Each row is a point. Before rounding, the points of a table are all equally far from one centre. They may lie mostly on one side of it. Where is the centre, to within rounding?

Points:
[[-20  39]
 [ -1  55]
 [ 28  60]
 [-29  23]
 [  1 -42]
 [-18  42]
 [-29  23]
 [-16 -31]]
Centre: [22  7]

Points, 11 rows:
[[-31 -28 -23   3]
 [ -4   2   5  60]
 [ -4  21 -22 -17]
 [-21  25  -5  48]
 [-13   2 -13  56]
 [-46  21  -6   7]
 [-42 -11 -24  22]
 [ -1  -7 -16  54]
 [-12  18 -31  35]
 [-50  -7 -10  25]
 [-23  18 -24  40]]
Centre: [-8 -1  5 13]

Points, 14 rows:
[[ -1   2   9 -45 -29  -4 -24  12]
 [-19 -29  37   9  -4 -18  -1  26]
 [-11  -1  45   3 -12 -28  11   6]
 [ -3 -53  39 -20 -16 -13 -31   0]
 [  3  -5  35 -23 -42 -20   3   3]
 [  0  -4  12 -35  15 -17   2  15]
 [-32  16  49 -16 -32  -8   6   5]
 [-20  12  29 -35 -34 -17 -34   4]
 [ -7 -27  45 -13 -32 -27 -10  15]
 [-49 -23  44 -40 -19 -13 -28   4]
 [  0   6  38 -35 -34 -17 -25  11]
 [ 12  -3  42 -12 -25  -8 -21  25]
 [ -9 -14  60 -26  -4 -32  -6   5]
 [-26 -31  24  20   6 -17 -10 -16]]
Centre: [-17 -13  29 -17  -8   5 -13  -5]

Points, 15 rows:
[[  8 -21  11  13  24 -29 -12 -13 -25  33 -31   1]
 [ 24   8   0  48  11 -28  -2  15 -24  28 -21  32]
 [ 29  -8 -14   4  21 -40 -13   5 -30  -1 -13  12]
 [ 10  13  -4  32  -1 -60   8   6  -5 -10 -12  12]
 [ 18   2  -8  33   6 -44  27  12 -28 -15 -38   6]
 [ 31  -4  -6  17  15 -48  10   1 -35   8 -27   3]
 [  7  -1  23  15   1 -34  25 -23 -36 -10 -38  17]
 [ 16   3  -9  32  -6 -48  10   6 -34  -4 -29   7]
 [ 23 -21  15  13  12 -38   6 -15 -33  -6   0  -8]
 [  6 -10  11  14  27 -51   7  15 -31   5 -20   9]
 [ 17 -25 -18   7   6 -35  24 -12 -22  -3   4  33]
 [ 12  -5 -21  10  11 -43   4   1 -31 -16 -15 -19]
 [ 21 -36 -10  15  15 -31  33  -4   0 -11 -22  31]
 [ 28   8 -14  23  21 -52  12  -3 -31   4 -17  15]
 [  8   4 -32  14  -4 -42  29  -4 -32 -14 -12   0]]
Centre: [  5   8   0  15  11   2  16   0  -3   5 -13   6]
